Each row of a before or after table is a point. The points were changed in one or more steps. Then noise was added and the rows were shuffled. The steps act on how far a point lies along the listed directions, d1 being the first. What was done? A step turns or swaps two directions, mirrors them in a line or flattens them onto one, adds a multiple of one to another, or multiplies one. Angles are multiples of 10 degrees, from the lower direction toward the higher: turns from -170 to 170, lines from 10 to 170 but not 90. Use the fewest steps. Two steps may share a direction if one is a turn and the other turns, adds or multiplies; they go together, in the order done. Otherwise the lowest direction goes first.

Directions:
(1): [72, 7, -17]
(2): [-6, 74, 7]
(3): [-17, 6, -72]
Before (12 x 3):
[[-25, 51, 11],
[-31, -3, 20],
[-23, -25, 44],
[42, 22, 26],
[3, 1, -30],
[-6, 48, 83],
[-62, -17, -22],
[-27, 68, -47],
[54, -51, -16],
[-12, 27, 25],
[49, 65, -31],
[4, -23, -24]]
After, 12 rows:
[[-22, 88, 30],
[-22, 0, 35],
[-52, -28, 8],
[44, 98, -54],
[-23, -41, 63],
[10, -41, -21],
[4, -1, -31],
[-14, 85, 95],
[-17, 53, 31],
[33, 33, 14],
[58, -80, -44],
[-24, 108, -38]]
Steps: add 0.5 times d1 to d3; multiply d2 by 1.6

Directions:
(1): [48, 68, -3, -53, -5, -35]
(2): [-52, 6, 15, -3, 64, -63]
(3): [56, -36, -57, 34, 21, -43]
(4): [-50, 37, -59, 26, -50, -22]
Before (8 x 6):
[[-56, -18, -8, 22, -30, 14],
[-20, 17, -13, 19, -26, -10],
[41, -15, -27, 7, -50, 43],
[-25, -43, -54, 23, -19, 7],
[6, -37, 41, 7, 43, 34],
[31, -78, 88, -8, 38, 53],
[-8, 8, 19, 8, -9, 3],
[88, -21, -65, 58, -38, 18]]
After, 8 rows:
[[72, -118, -83, 125, 55, -29],
[20, -2, 36, -2, 8, 8],
[-20, 39, -38, 13, -51, 21],
[-17, 9, 30, 6, -17, 15],
[17, -11, 38, -27, -27, 54],
[67, -60, -38, -7, 1, 24],
[-61, 43, -49, 27, -107, 17],
[-19, -71, -13, 47, 5, 18]]
Steps: swap d1 and d2; multiply d3 by 2; multiply d4 by -1

Directions:
(1): [-27, -49, -8, 55, -3, 41, 72, 4, -64, -45, 34]
(2): [-25, 5, -25, 78, 23, -73, 10, -44, 63, -14, 30]
(3): [-27, 55, 38, 30, 15, -38, -66, 38, -71, -28, 32]
(4): [-50, -15, -24, 45, 47, 34, -16, 83, 29, 42, -43]
(5): [-73, 36, 23, 18, -101, 32, -2, -15, 22, 30, 7]
(6): [16, 96, -7, 12, 19, -12, 83, 0, -27, 34, -37]
Before, 10 rows:
[[-66, -34, -1, 49, -53, 7, 60, -56, 25, -22, 41],
[-7, 22, 1, 30, 0, 8, 23, -10, 26, 19, -18],
[-12, 37, 25, -19, -63, 2, -63, -14, -34, -5, 36],
[-1, 28, -18, -7, -9, 31, 47, 14, -12, 42, -43],
[-50, 1, 36, -35, -61, -21, -121, 15, -29, -1, 27],
[-22, 49, -11, -2, 8, 29, 19, 48, 31, 88, -67],
[1, -70, 11, -24, -40, 18, 20, -34, -15, -15, 34],
[9, -56, -10, -10, -13, 2, -71, 2, 56, -1, 3],
[-19, -3, 54, -55, -82, 17, -68, -17, 47, -12, 50],
[26, 15, 7, -19, -43, -15, -13, -42, -9, 2, 4]]
After:
[[46, -10, -22, -13, -3, -24, -8, -38, 5, -2, 2],
[38, -17, -35, 6, 52, -41, -22, -20, 24, -13, 13],
[6, 46, -19, 24, 78, -48, -13, 35, 7, 31, -26],
[76, -40, -3, -39, 71, -55, -34, -17, 64, -41, 38],
[31, 8, 12, -3, 25, 3, 3, 12, -13, -1, -16],
[34, -27, -6, -24, 10, -18, -67, 7, 20, -9, -2],
[14, -50, -35, 2, 65, -69, -71, 12, 28, -9, -2],
[-7, 21, -21, 29, 16, -27, 27, -5, 1, 12, -11],
[14, -54, 7, -17, 9, 26, 51, -9, -53, -42, 23],
[-15, -50, 8, 2, -46, -3, 38, -49, -9, -7, 40]]
Steps: turn d2 and d5 by -160 degrees; add 0.7 times d1 to d5; flatten d3 and d4 onto the line at 60 degrees; multiply d6 by 0.7
